Each row of a before or after table is a point. One or more steps were done to the points. Then noise was added and the rows were shuffled. The steps act on how far a point lies along the listed directions, d1 being the first. Name the steps. A step turns or swaps two directions, mirrors them in a line or flattens them onto one, adds a multiple of one to another, or multiplies one. Angles are multiples of 10 degrees, from the lower direction toward the higher: turns from -170 to 170, lines from 10 to 170 but not 90. Use the fewest steps. Two steps may share a direction if one is a turn and the other turns, adds or multiplies; they go together, in the order done. Otherwise the lowest direction goes first.

Directions:
(1): [-33   4  56]
(2): [-56  -5 -32]
(3): [  2 -65   5]
Before:
[[ -3  45   1]
 [ 24 -36 -24]
 [ 31  19 -37]
 [  4  26 -16]
 [-38  40 -31]
 [-42 -70   2]
 [  9  64 -16]
 [ -1   7  -8]
 [-35 -49  -1]
 [ 42  -8  10]
 [-28  40  32]
 [ 54  15 -13]
 [-33 -18  -7]
 [ -5 -20 -20]]
After:
[[ 16 -30 -31]
 [ -6 -44  17]
 [-32 -47 -30]
 [-58 -32  95]
 [  4  -9 -15]
 [ 82 -17 -59]
 [-60  67  15]
 [ 67 -26 -94]
 [ 51  11  -9]
 [ 25 -66 -25]
 [ 49  30 -75]
 [-42  15   3]
 [  5  15 -43]
 [-48  48   9]]
Steps: multiply d1 by 2.5; multiply d3 by -1

Directions:
(1): [-11  40  -8 -13  33  13 -38 -85  30]
(2): [ 31 -21 -81 -57  21   4 -15   8 -28]
Before, 11 rows:
[[  5  17 -38 -42  38  14 -37 -73  30]
 [ -7   9 -21 -14  28   5 -15 -29  -7]
 [-25  13  27   7  -9   0  -3  -2   3]
 [ 34  -4 -50 -26  17   7  -3   2 -17]
 [ -4 -15  18  38 -14  -7  22  27  10]
 [-30  56  48  14  23   4 -17 -95  52]
 [-21  32  40  18   7  -5 -22 -67  37]
 [ -6   7 -32 -26  30 -11 -15 -48  15]
 [  9  12 -25  -9  15  13 -14 -21  15]
 [  1 -20 -41 -26  15  -2  23  27  -7]
 [ -8  22  16  20   9  -8  -7 -33  17]]
After, 11 rows:
[[-12  12  -9  -6  26   7 -13 -30  -5]
 [ -2  19   0  12  14  -6 -10 -32  12]
 [  5  12 -15  -1  13  13 -13 -21  19]
 [  2 -18   1  26 -11  -6  19  28   4]
 [ 24   2 -20  -7  11   9   2  -3  -7]
 [-12  11 -18 -16  26 -11 -11 -48  19]
 [-10 -15 -19 -11   9  -4  26  25  -2]
 [-17  46  17  -8  31   8 -21 -92  43]
 [-19   8  11  -3  -5   0  -8  -1  -1]
 [ -1  22 -18 -29  34  13 -32 -74  39]
 [-13  27  14  -2  14  -5 -28 -64  30]]
Steps: multiply d2 by 0.4

Directions:
(1): [ -8  42   3  69  18  13  25  54  14 -57 -36 -15 -27  59]
(2): [ 67  28  18 -12 -14 -47  -2 -32 -19  13   0 -60  41  69]
Before (9 x 14):
[[-22 -10  -7 -18  -5  14  -6  -3   4  14   3  11   3 -22]
 [ 17  -6   8   3   3 -20   0 -15  -6   8  -1  -5  14  -3]
 [ 11   9  11  -5  -1  -5  11  -4   1  -8   8  -9  -4   7]
 [-17 -12  -7  -2   5  -1   2  -8 -10  13   7   9   8 -20]
 [-68 -36 -17  -1  22  53  -7  16  13  -5   2  70 -28 -95]
 [ -9   0   4 -12   3   7  -4  -2  -7  10   7  12   5 -23]
 [-15  -4   6 -15  -4   2  -1   4  -1  10   4  14  -7 -17]
 [-10  -1  -8   6   5  -3  -2   8  -9   2  -7  11   3  -5]
 [ 14 -23   2 -39 -10 -25  -7 -32  -9  25  18   2  24 -19]]
After (9 x 14):
[[  5   5   8 -16   0  -5  -3  -7 -10  15   8  -2  14 -10]
 [ -2  -6  -5  -5   0  -9   2 -16 -16  16   9  -6  19  -7]
 [-11 -49  -5 -64  -2   7 -26 -54 -13  51  32  37  26 -93]
 [ -3  -6  -1 -29 -11   0  -9 -16  -2  21   7  -7  17  -9]
 [ -7  -3  -7   1   3  -5  -3   2 -11   8  -5  10   7  -8]
 [ 33   6  10 -18  -6 -39   2 -21 -11   8   3 -29  28  30]
 [  4   9  13   3   1   1  15   5   5 -15   3  -6 -10   7]
 [ -4  -3   8 -22  -9 -10  -3  -3  -7  17   7   3   6  -7]
 [ 15   2   9  16   6 -16   5  -2  -2  -5  -8  -8  10   9]]
Steps: turn d1 and d2 by -60 degrees
